Rows are points. The points of each table are mixes of a few directions, plus a little noise. Count the directions of each table, and those that both share. Where both have some left over, give the other angles between the two spaces (their principal angles), to ten degrees, smallest first.
In the rows, zero is written as 128.

First:
[[142 128]
 [209 126]
 [ 28 132]
 [ 65 129]
 [150 127]
 [171 126]]
Second (7 x 2):
[[243 125]
 [132 128]
 [175 126]
 [ 76 129]
 [139 128]
 [ 57 131]
 [ 74 130]]
Directions: first 1, second 1, shared 1

First, 5 rows:
[[208 147  48 124]
 [ 56 110 201 129]
 [143 131 111 126]
 [171 139  83 128]
 [ 62 111 197 131]]
Second:
[[ 56 133 218 113]
 [113 191 200  73]
 [153  88  61 167]
 [176 124  68 141]
 [137  79  70 171]
 [101 116 149 133]
 [155 172 130  97]]
Directions: first 1, second 2, shared 1

First:
[[151 110 156  87 136 134 145 164]
 [100 195 178 193 167 135  48  55]
 [149 118 158  94 137 134 137 151]
 [126 151 164 138 149 134  99 109]
 [ 98 177 151 191 152 130  65  63]
 [121  91  54 122  86 115 173 150]
 [124  83  50 114  80 116 184 159]
 [153 126 175  93 149 138 129 150]
 [124  94  66 121  92 115 170 150]]
Second (10 x 8):
[[159 117 161 162 155 104 116 104]
 [107 120 162 157 150 111 112 142]
 [150 165 103 116 147 113  69 158]
 [101 144 157 136 132 109  77 158]
 [217 100 120 142 136 130 187  40]
 [107 113 117 131 133 141 161 138]
 [149 168 147  78  53 120  64  98]
 [ 99 146 114 106 111 135 107 160]
 [137 108 160 163 153 112 136 111]
 [ 54  97  41  91 108 201 249 170]]
Directions: first 2, second 4, shared 0; angles 40, 90

First (10 x 9):
[[189 161 185  99  21 186 159  30 111]
 [120 108 113 139 210 119  99 173 144]
 [ 82 123  95 143 125  87 136 161 124]
 [ 73 117  87 148 144  79 130 176 127]
 [109 104 103 142 223 108  96 187 145]
 [117 137 125 128  85 120 146 115 119]
 [102 144 120 129  43 108 164 106 110]
 [145 139 145 118  88 145 140  95 121]
 [184 143 173 106  93 180 133  70 125]
 [158 104 135 129 249 151  78 165 155]]
Second (7 x 9):
[[181 167 185 180 197  90 135 121 168]
 [ 92 103  90  93  81 152 121 132 100]
 [134 135 135 136 141 120 129 127 137]
 [147 143 150 147 154 113 133 124 141]
 [ 71  86  69  70  48 167 120 132  86]
 [188 174 195 187 211  86 134 122 174]
 [ 78  90  74  80  63 161 120 136  92]]
Directions: first 2, second 1, shared 0; angles 60

First (10 x 12):
[[153 131 138  63 103 159 231 163  82 121 139 145]
 [187 145  93  96 145 120 151 121 139 135  94 136]
 [201 104 161 131 120 121  58  77 104 208 144 137]
 [117 102 111 116 113 135 107 124 128 123 132 202]
 [ 15 127 143 217 141 127 160 176 114 111 118 114]
 [113 139 129 180 160 117 138 139 124 162 101 147]
 [103 127 100 103 113 126  98 120 171  57 137  95]
 [ 61 137 185 167 118 126 128 137 124 101 168  14]
 [126 149 140 111 135 131  94 117 163 131 167 156]
 [206 120  82  96 131 114 117 102 133 138  81 134]]
Second (8 x 12):
[[110 166  96  99 159 147 104  98  62 128 129 135]
 [142  90 200 148 109 184 153 117 207 120  76 131]
 [ 96 197  61  79 180 139  84  88   7 130 145 137]
 [124 138 112 123 133 119 121 126 108 129 139 128]
 [128 132 107 129 125  99 127 143 117 130 149 125]
 [150  79 178 163  89 122 159 156 216 125 115 122]
 [144 102 103 157  91  36 145 192 155 137 183 112]
 [128 121 165 127 133 182 132 102 151 122  88 135]]
Directions: first 6, second 2, shared 0; angles 80, 90
